Each row is a point. The ring and each string are closed loops that go straight from each point to the next, and from the last back to the first. Before rounding, they use only three directions, however many columns there are. How many times does the string pass through the ring? Passing back the other way cancels.
In the rows, 128 means zero.

Ring (9 x 4)
[[179 144 152 182]
 [160 183 135 165]
 [134 199 121 147]
 [ 96 190 113 120]
 [ 84 158 121 108]
 [ 89 124 135 111]
 [110  92 149 130]
 [149  80 159 166]
 [175 106 160 184]]
String (19 x 4)
[[112 142 136 129]
 [112 137 146 116]
 [110 133 123 147]
 [ 86 115 115 137]
 [ 75  91 130 115]
 [ 97  86 172  86]
 [113 105 166 104]
 [123 130 141 138]
 [104 124 121 148]
 [ 72 113 113 126]
 [ 69 123 125 101]
 [ 59 138 112 101]
 [ 87 144 102 145]
 [108 146 123 139]
 [117 155 154 102]
 [ 89 170 135  89]
 [ 53 183 108  79]
 [ 59 168  98 107]
 [ 94 146 105 147]]
Times through: 0
String (13 x 4)
[[146  44 167 169]
 [181  55 175 194]
 [202 100 192 174]
 [165 138 160 158]
 [135 144 132 159]
 [141 185 106 183]
 [121 226  92 160]
 [103 234 116 104]
 [ 82 203 120  87]
 [ 94 162 147  82]
 [116 135 148 118]
 [114 129 122 154]
 [108  79 133 155]]
Times through: 2

Ring (8 x 9)
[[191  96 133 126  86 141 131 115  75]
 [188 155 158 128 100 146 128 125  75]
 [140 201 169 138 131 130 118 131 103]
 [ 90 184 160 147 151 109 107 126 133]
 [ 66 129 153 150 155  97  95 121 146]
 [ 71  83 147 148 147  97  92 116 143]
 [112  38 129 139 118 108 103 109 120]
 [166  52 120 129  90 127 123 108  91]]
String (9 x 9)
[[137  91 124 136 109 118 121 111 108]
 [138  84 163 136 120 126 101 122 100]
 [174  10 140 127  88 134 109 111  80]
 [205  44 117 122  70 142 133 107  68]
 [186  93 189 127 104 150 103 131  68]
 [149 118 147 134 112 127 117 119  98]
 [158 120 117 133  99 125 134 111  98]
 [193  87  89 125  71 132 150 101  82]
 [160  76  83 131  85 118 143  98 102]]
Times through: 0
String (26 x 9)
[[ 49 143 173 154 171  94  84 127 153]
 [ 65 122 182 150 164 102  80 129 141]
 [102 114 168 143 141 114  95 125 122]
 [ 96 115 134 144 134 104 109 115 132]
 [ 63 107 116 150 144  87 108 108 154]
 [ 31  87 148 156 167  82  82 116 166]
 [ 60  90 181 151 163  99  75 126 143]
 [ 52  90 187 152 168  98  70 128 146]
 [ 24  97 169 157 177  83  73 123 166]
 [ 43 124 107 154 152  78 110 106 168]
 [ 76 131 119 148 141  94 114 111 146]
 [ 29 157 125 158 167  77 104 114 174]
 [ 36 169 176 157 180  91  84 129 161]
 [ 86 150 189 147 158 112  87 133 129]
 [104 145 171 143 143 116 100 127 121]
 [100 164 130 145 135 106 120 116 132]
 [ 80 210 131 150 149  99 122 119 145]
 [ 77 231 162 151 162 105 111 129 142]
 [ 98 191 197 146 158 119  93 138 122]
 [115 151 193 142 145 125  93 134 111]
 [115 150 143 141 130 114 116 120 120]
 [ 97 181 123 146 136 103 126 115 136]
 [ 59 224 142 154 164  94 114 123 156]
 [ 63 192 180 153 170 102  92 132 146]
 [ 47 190 138 155 166  87 107 120 163]
 [ 48 168 135 155 162  87 105 117 162]]
Times through: 3

Ring (9 x 14)
[[214 113 161 112 121 159  99 131 105 126  74 142 138 155]
 [195 154 147 132 129 155 101 137  93 130  86 123 150 160]
 [152 192 133 158 135 142 112 149  98 136 110 108 148 158]
 [ 93 201 109 178 130 120 133 161 120 148 135 109 132 144]
 [ 60 164  98 174 116 104 152 165 150 156 144 130 107 127]
 [ 72 118 123 154 108 104 149 164 173 150 136 152  85 121]
 [105  90 156 134 109 114 135 161 180 138 123 162  77 124]
 [156  72 184 113 112 132 116 152 169 126 101 166  84 134]
 [203  78 181 103 115 151 102 137 136 123  79 160 111 146]]
String (13 x 14)
[[131 140 110 146 114 130 131 144 121 148 108 137 129 139]
 [143 172  75 156 116 139 132 133  84 156 100 121 163 146]
 [188 215 127 156 142 158  99 138  63 133  94  94 177 171]
 [205 212 189 147 155 162  79 151  83 112  98  91 156 179]
 [176 182 188 145 146 148  92 157 113 117 108 108 131 165]
 [156 154 140 143 126 140 115 146 114 136 104 127 133 150]
 [150 156  96 147 116 140 127 136  96 150  98 128 151 146]
 [133 140  78 148 107 132 139 134 105 158 100 138 145 136]
 [106 172  59 167 111 125 147 140  99 164 114 125 151 136]
 [ 60 224  71 196 127 110 149 162 113 161 147 101 140 139]
 [ 44 241 102 205 138 103 143 178 131 152 163  92 124 142]
 [ 60 201  48 190 115 109 158 154 112 170 139 114 143 132]
 [103 166  69 165 111 122 146 143 109 162 117 128 142 135]]
Times through: 1
String (15 x 14)
[[ 88 249 150 193 153 120 117 179 123 132 152  83 127 158]
 [ 85 202 151 178 140 115 125 176 144 135 147 107 109 146]
 [113 158 156 155 129 122 122 165 147 133 129 127 105 142]
 [ 69 165 158 169 130 105 134 180 173 136 152 126  84 134]
 [ 44 130 155 164 118  92 147 183 202 141 158 146  60 120]
 [ 80  77 135 137  99 104 150 161 191 148 129 172  69 114]
 [121  69 203 120 114 117 122 167 201 123 122 169  56 127]
 [158  97 237 118 131 132  98 169 183 108 115 151  69 145]
 [159 119 191 127 127 137 106 157 151 121 107 142  99 146]
 [160 101 118 125 105 138 127 134 123 145  90 154 126 136]
 [161 122 147 130 118 139 116 144 127 135  98 142 121 144]
 [157 142 169 137 129 138 109 153 132 127 108 131 116 150]
 [163 138 126 136 118 142 118 139 110 140  95 135 138 147]
 [161 153  76 144 111 145 129 126  81 155  88 130 165 146]
 [130 231 106 178 140 137 119 152  83 144 121  91 162 160]]
Times through: 1

Ring (7 x 14)
[[165  76 121 137 108 104  48 127 131 152  96 176 148 106]
 [196  71  98 121  97  72 109 103 153 100 112 132 117 136]
 [173 107  99 110 109  87 167 102 148  73 134  95  98 147]
 [123 153 117 109 133 127 196 115 126  77 151  80  98 140]
 [ 74 185 143 119 156 172 179 138  99 110 153  96 117 119]
 [ 65 168 158 135 155 186  96 158  85 167 127 154 151  89]
 [ 98 131 149 140 138 162  55 154  97 179 109 179 161  85]]
String (25 x 14)
[[205  34 109 145  91  74  14 115 149 155  79 193 154 109]
 [198  48 109 151 104  77  70  99 157 121  95 150 138 130]
 [145 109 121 130 122 116 112 120 129 120 120 133 128 121]
 [158 107 111 109 107 104 101 130 127 125 117 148 124 115]
 [221  56  85 103  77  51  88 108 157 106 104 151 114 131]
 [215  49  93 133  93  58 102  91 166  94 105 130 118 143]
 [153  97 122 147 127 112 120 106 140 108 118 119 128 132]
 [155 101 117 125 115 108 101 122 131 124 115 142 129 119]
 [183  77 104 105  88  85  52 135 131 147  99 183 134 105]
 [184  53 117 141  98  92  15 127 136 166  83 197 157 101]
 [143  78 139 162 125 128  25 131 123 174  89 188 167  96]
 [120 120 138 144 136 141  95 130 117 141 117 144 143 109]
 [113 133 135 118 125 144  76 152 102 161 116 169 144  93]
 [108 136 139 135 139 149 108 136 110 139 124 139 139 108]
 [ 59 164 166 162 171 194 114 141  93 153 130 131 154 101]
 [ 22 203 176 141 177 222 111 169  66 175 138 145 156  81]
 [ 56 175 163 153 171 194 135 141  92 142 138 119 145 105]
 [114 136 133 130 136 142 122 131 114 128 128 130 131 114]
 [112 139 134 127 135 144 119 135 111 131 127 133 132 111]
 [ 73 157 158 159 165 180 126 133 102 139 131 121 146 109]
 [ 49 171 170 151 166 202  84 161  79 179 124 159 163  83]
 [ 67 157 161 126 141 188  28 183  71 213 108 209 172  60]
 [120 128 131 109 116 139  57 160  99 172 110 186 147  85]
 [131 114 130 126 121 131  72 141 113 154 111 167 144 100]
 [157  90 120 120 103 110  41 142 120 164  98 190 148  95]]
Times through: 2

Ring (9 x 14)
[[123 135 154 134 168 112 142 139 137 107  70 117 105 146]
 [125 123 140 120 166 118 120 141 135 114  90 136 119 145]
 [127 101 113 107 147 129  83 146 117 135 133 167 147 140]
 [138  74 107 102 106 135  59 149  82 152 164 175 183 119]
 [147  59 115 114  66 133  59 149  47 162 174 163 206  99]
 [136  83 115 140  79 125  84 150  54 158 157 150 175 111]
 [109 138 114 179 135 110 133 149  97 141 112 133 102 147]
 [101 164 128 186 170 102 162 146 128 121  76 116  67 163]
 [111 157 148 167 173 103 164 141 136 109  61 107  77 156]]
String (30 x 14)
[[126 116 134 130 143 119 115 144 113 126 106 137 130 137]
 [114 132 117 139 168 118 118 146 131 126 106 148 106 156]
 [108 140 107 127 195 121 112 146 154 122 104 161  94 169]
 [119 117 108  99 186 129  88 145 150 124 119 174 122 159]
 [123 103 100  93 170 133  71 147 136 133 139 184 141 151]
 [115 112  87 111 169 131  75 150 131 141 146 188 129 157]
 [130  81  91  92 134 138  51 150 104 150 168 193 170 135]
 [148  48  98  75  92 145  27 150  72 161 191 196 216 109]
 [136  63  84  95 102 142  35 153  75 165 192 199 195 121]
 [126  97 104 126 122 127  81 150  92 149 149 166 153 133]
 [131  98 124 129 116 123  96 146  89 140 131 147 153 126]
 [155  51 129 105  57 133  60 147  42 157 168 155 217  90]
 [165  28 130 101  22 137  44 148  13 169 189 157 249  71]
 [145  72 130 123  74 127  80 147  55 151 151 145 190 102]
 [129  99 120 139 109 122  98 148  81 145 136 146 152 125]
 [141  84 134 133  83 123  95 146  62 146 138 136 175 107]
 [133  89 121 164  64 118 100 150  39 161 151 135 169 106]
 [ 98 148  92 201 135 108 133 154  91 153 126 142  88 156]
 [ 96 157  99 193 157 107 142 152 112 141 109 139  75 164]
 [108 140 111 163 156 113 127 148 116 134 109 142  98 155]
 [119 126 127 154 138 114 125 146 104 132 107 132 117 141]
 [116 129 123 153 146 114 124 146 111 131 107 136 112 146]
 [128 118 145 147 126 113 129 143  98 126  98 119 130 129]
 [114 155 157 174 160 101 171 141 125 109  57  96  81 149]
 [107 180 171 185 189  93 200 138 151  92  23  78  48 163]
 [125 143 173 153 157 103 167 137 128 100  50  91  97 140]
 [129 126 160 139 144 111 141 139 117 111  75 109 119 134]
 [118 134 134 145 160 113 132 144 126 120  91 130 106 148]
 [111 151 136 146 189 110 145 142 150 109  72 127  82 163]
 [113 141 126 142 177 114 130 144 139 119  90 138  95 158]]
Times through: 1
